Rows are points. The ring and each string are closed loops that go straight from each point to the next, and from the last back to the first. Before rounding, they use only three directions, however many columns there are. Count how often each string passes through the ring. Passing back the other way cancels.

Ring (7 x 4):
[[ -4  26  14   2]
 [ 24   0  28   6]
 [ 27 -17  41 -11]
 [ -1 -14  41 -42]
 [  2 -11  21 -42]
 [ 14   1  -8 -20]
 [ -3  24  -3  -7]]
String (31 x 4):
[[  4  -2  26 -24]
 [-22  -1  42 -49]
 [-21  -8  41 -60]
 [ -3 -18  27 -55]
 [ 31 -21   9 -24]
 [ 14  -5  15 -20]
 [ -7   3  14 -35]
 [-16  11  16 -34]
 [  2   4  14 -22]
 [ 29  -7  -7 -12]
 [ 36  -3 -28  -6]
 [ 17  15 -32  -5]
 [-24  37  -6 -17]
 [-16  21  17 -20]
 [  1  10  15 -15]
 [-27  33  18 -16]
 [-40  54  14  -5]
 [-10  39   9  11]
 [ 25   9   8  12]
 [ 22  -2  15  -5]
 [ -5  15  27 -12]
 [  2  15  34   1]
 [  3  10  40  -1]
 [  0   6  33 -14]
 [ 25  -9  22  -8]
 [ 54 -30  32   3]
 [ 54 -39  50  -4]
 [  4 -14  58 -28]
 [  8 -21  59 -34]
 [ 32 -33  41 -26]
 [ 31 -23  25 -20]]
Times through: 1

Ring (6 x 8):
[[-12   7  -1   3 -15  -5  26  23]
 [ 10 -11  -2   1  17  -3 -19 -17]
 [ 19 -15  -1  -3  28   1 -32 -28]
 [  9  -1   4 -10  12   3  -8  -5]
 [  3   6   5  -5   6   5   9   8]
 [ -5   9   3   1  -3   3  23  19]]
String (32 x 8):
[[-17  14   1   6 -19  -2  41  34]
 [-20  13   0   2 -27  -7  41  36]
 [-15   9   0  -1 -21  -7  29  27]
 [ -2   1   0   0   0  -2   8   7]
 [  0  -1  -2   6   6  -1   5   2]
 [ -7   0  -3   6  -6  -7  13  10]
 [-11   0  -4   3 -15 -11  16  15]
 [ -8  -1  -3  -1 -12 -10  10  11]
 [  0   0   0  -3   0  -3   4   5]
 [ 10  -9  -1   2  19   0 -15 -14]
 [ 20 -16  -2   4  35   3 -33 -31]
 [ 34 -28  -4   5  55   4 -60 -56]
 [ 24 -21  -3  -2  36   0 -44 -38]
 [  4  -4   0  -6   4  -4  -7  -3]
 [  9  -6   0  -4  13  -1 -12  -9]
 [ 17 -10   1  -2  26   3 -23 -21]
 [ 28 -17   1  -6  42   6 -45 -39]
 [ 22 -12   2 -12  28   2 -34 -27]
 [  8  -3   3 -15   5  -2 -11  -5]
 [  1   1   2  -7  -1  -2   3   5]
 [  9  -3   2  -5  14   3  -8  -7]
 [ 15  -4   4  -6  23   7 -14 -12]
 [ 10   2   6 -10  14   7  -4  -2]
 [  3   7   6 -10   4   5   8   9]
 [ -3   8   5  -8  -5   2  16  16]
 [ -5   6   2  -6  -8  -2  15  15]
 [ -8  11   4  -6 -11   0  25  23]
 [ -6  13   5  -1  -3   6  28  23]
 [  3   7   4   5  14  10  15   9]
 [  3   4   2   4  11   6  10   6]
 [  2   2   2   3   8   3   8   5]
 [ -5   8   1   6   0   3  23  17]]
Times through: 4
String (31 x 8):
[[-17  12   1  -2 -25  -7  35  33]
 [-15  14   2   4 -17   0  39  32]
 [ -5  11   3   6   2   7  26  19]
 [  6   3   3   4  16   9   7   2]
 [  2   1   1  -2   4   0   5   4]
 [  1   3   2  -3   3   1   8   7]
 [  7   2   3   0  15   7   3   1]
 [  7   6   5  -1  15  10   7   4]
 [  1  10   6  -3   4   8  17  14]
 [ -8  13   5  -6 -11   2  28  25]
 [ -5   7   3  -5  -7  -1  18  17]
 [  1   4   2  -1   5   3  10   8]
 [  3   6   3   7  15  10  13   7]
 [ -6  11   2   8   1   6  28  20]
 [-18  15   1   4 -21  -3  42  35]
 [-20  13   0   0 -28  -8  40  36]
 [-22  12  -2   5 -29  -9  42  36]
 [ -9   2  -3   8  -8  -6  18  14]
 [  5  -4  -1   4  12   0  -3  -5]
 [ -1  -1   0  -1   0  -3   4   4]
 [ -6   1  -1  -3 -11  -8  11  12]
 [  1  -8  -4   1   2  -8  -7  -5]
 [ 18 -19  -5   8  33  -1 -34 -32]
 [ 18 -16  -3   6  33   1 -30 -30]
 [  7  -5   0   0  12   0  -7  -7]
 [ -1  -2  -1  -2  -2  -5   3   4]
 [ -8  -2  -3   1 -11 -11   9   9]
 [-11  -1  -5   5 -15 -12  15  14]
 [ -9   0  -4   8  -7  -7  15  12]
 [  1  -1  -1   5   8   0   4   2]
 [ -3   2   1  -1  -2  -2  10   9]]
Times through: 2
